Every row gives one point. Examples show where two turns around zero, p and q, send a point. Where does a point land after both, in the order given? Backwards means that the second turn is done in reverse. Each puzzle has new turns, and all numbers are rounded.
In the rows, zero is written as 128.

Turn p:
[ 98 132] => [107 106]
[122 139] => [116 130]
[107 109] => [130 100]
[185 131] => [160 175]
Turn q:
[128 159] => [145 154]
[136  95] => [117  96]
[115 178] => [144 177]
[146 103] => [130  97]
[115 104] => [104 115]
Where do these land?
p, then q: [157 150] => [147 159]
q, then p: [ 92 118] => [ 98 106]
q, then p: [140 156] => [129 158]
q, then p backwards: [123  89] => [ 89 130]

Turn p:
[ 78 145 123 144] => [ 92 159 137 155]
[171 118 158 120] => [174 102 136 121]
[116 136 124 187] => [120 137  99 180]
[138  87 130 104] => [123  87 140 105]
[112 152  95 100] => [106 162 124  95]
[153 130 137 112] => [153 122 132 111]
Turn q:
[161 134 129 106] => [153 142 127 100]
[102 113 158 124] => [115 113 165 137]
[121 157 117 143] => [103 143 108 128]
[166 128 117  77] => [167 125 123  77]
[116 122 131 202] => [110 150 119 197]
[101 114 116 116] => [120  94 127 129]
Where do these land?
q, then p: [148 122  92 155] => [124 135  79 124]
q, then p: [104 153 126 137] => [ 98 142 138 136]
p, then q backwards: [124 102 147 141] => [105 102 129 132]
q, then p: [100 161 185  90] => [125 139 208 128]
p, then q: [113  93  77 112] => [110  65 128 119]
p, then q: [147 141 115 126] => [136 129 110 110]
q, then p: [160 125 153 136] => [165 147 128 132]

Turn p:
[103 121 141 129 120 139] => [112 128 127 143 117 149]
[ 97 143 106 103 105 113] => [ 94 154 133 100 109 131]
[ 92 180 102 142 123 101] => [106 180 132 129  94  92]
[141  97  96 157 162 154] => [128 105  80 147 162 106]
[116 112 148 111 156  95] => [106  99 166 132 129 114]
[171 162 155 119 133 172] => [179 156 141 140 166 153]
[146  89 114 137  90  90] => [137  88 110  87  92 123]
[157 120 162 126 134 160] => [161 115 135 146 154 157]
Turn q:
[135 142 141 143 143  97] => [142 137 145 130 113  96]
[101 136  67 138 146 129] => [117 111  91 139 172  94]
[115  99 141 124 149 139] => [128  99 152 121 140 139]
[124 118 146  45  56 156] => [ 90 125  87  84  82 206]
[163 105 138 150 148 111] => [173 121 151 146 122 124]
[148 151 143 133 145 132] => [144 155 144 116 133 121]
[133 167 121 152  95 143] => [109 177 113 150 130 130]
[105 106 126 141 141 116] => [121  98 141 140 133 113]
Where do these land?
q, then p: [117 128 161 153 117 135] => [133 136 140 159 106 146]
q, then p: [ 86 117 130 129 113 100] => [ 99 108 118 127  90 136]
p, then q: [164 118 149 117 161 151] => [170 119 163 124 150 126]
q, then p: [161 142 143 151 143 137] => [166 143 150 139 135 120]
q, then p: [ 84 123  91 155 128 125] => [ 95 104 115 151 110  91]
q, then p: [131 102  94  50  84 142] => [ 90 139  62  88 169 157]
q, then p backwards: [143 162 118 115 161 152] => [160 151  99 101 130 141]
p, then q: [137 131 136 155 118  83] => [136 127 117 146  79 141]

Turn p:
[138 123  98 125 133 115 188 123] => [ 85 108 126 130 148 173 136 118]
[123 122 174 107 107 167 139 144] => [130 144 133  99 164 104  89 148]
[133 107 146 172 116 141 179 126] => [121  81 162 114 147 152  98 138]
[137 159 120 132 158  99 114  83] => [114 125 111 153  76 129 124  92]
[147 152  81 126 167 130  93 124] => [150 140 108 164 118 130 160  79]
[128  99 114 115  77 162 111 139] => [166 133 100 113 160 135 129 170]
[124 130 169 134  90 135 131 174] => [143 145 161  75 142 118 119 153]
[141 143 109 115 147  89  90 107] => [126 135  99 141  83 117 159 106]
[126 120 130 122 187  90  95 114] => [109 118 126 162  94  83 160 104]
[ 83 126 138 132  98 152 139 146] => [137 151 154 129 147 138 108 172]
Turn q:
[151 150 113  92 104 154 151 175] => [144 130 100 112  73 171 131 146]
[151  99 113 103 150 140 140 120] => [130  91 139 110 140 160 124 130]
[111  83 135 133  77  70 143 124] => [103 119  71 166 170 113 118 161]
[136 136  92 131 119 156 137 135] => [136 133 129 140 109 166 126 109]
[136 136 138 202 148  78 120 117] => [119 163 167 168 171  98 163 148]
[113 136 149 154 140 163 118 119] => [119 130 162 136 105 104 117 107]
[153 147 132 108 139 141 129  95] => [168 104 140 115 126 124 137 115]
[ 51 133 135 160 131  96 140 128] => [ 69 157 107 144 143  87 151 100]
[148 145 138 101 141 133  57 125] => [171 153 148  81 137 114  91 131]
[131 116 135  95 132 149 145 143] => [120 101 119 105 105 143 121 134]
Where do these land?
q, then p: [101 154  88 129 146  93 141 145] => [ 98 152 130 157 142 164 101 107]
q, then p: [141  92 155  86 144 120 141  96] => [107 101 112 138 154  92 168 147]
q, then p backwards: [125  87 119 149 121 122 171 120] => [117  97  99 129 154 122 161 106]
q, then p: [144 129 166 131  98 120 130  95] => [131  91 136 108 113 128 169 123]
p, then q backwards: [108 103 120 100  99 154 139 148] => [146 110 123 127 127  75 111 141]
q, then p: [157 137 134 174 101 105  96 167] => [158 161 177  97 116 135 134  91]
q, then p: [163 125 107 157  98 133 118 116] => [168 105 147 118 127 124 118  97]
p, then q backwards: [101 171  84 122 164 118 167 163] => [112 132  69 188 160 129 136 140]
p, then q backwards: [103 146 152 130 121 188 120 133] => [145 121 128 144 107 124  64 116]
p, then q: [ 92 155 142 112 159 150  90 106] => [156 180 134 160 146 104 146 136]
p, then q: [173 111 143 118 157 106  96 119] => [130 106  91 146 178 140 141 128]
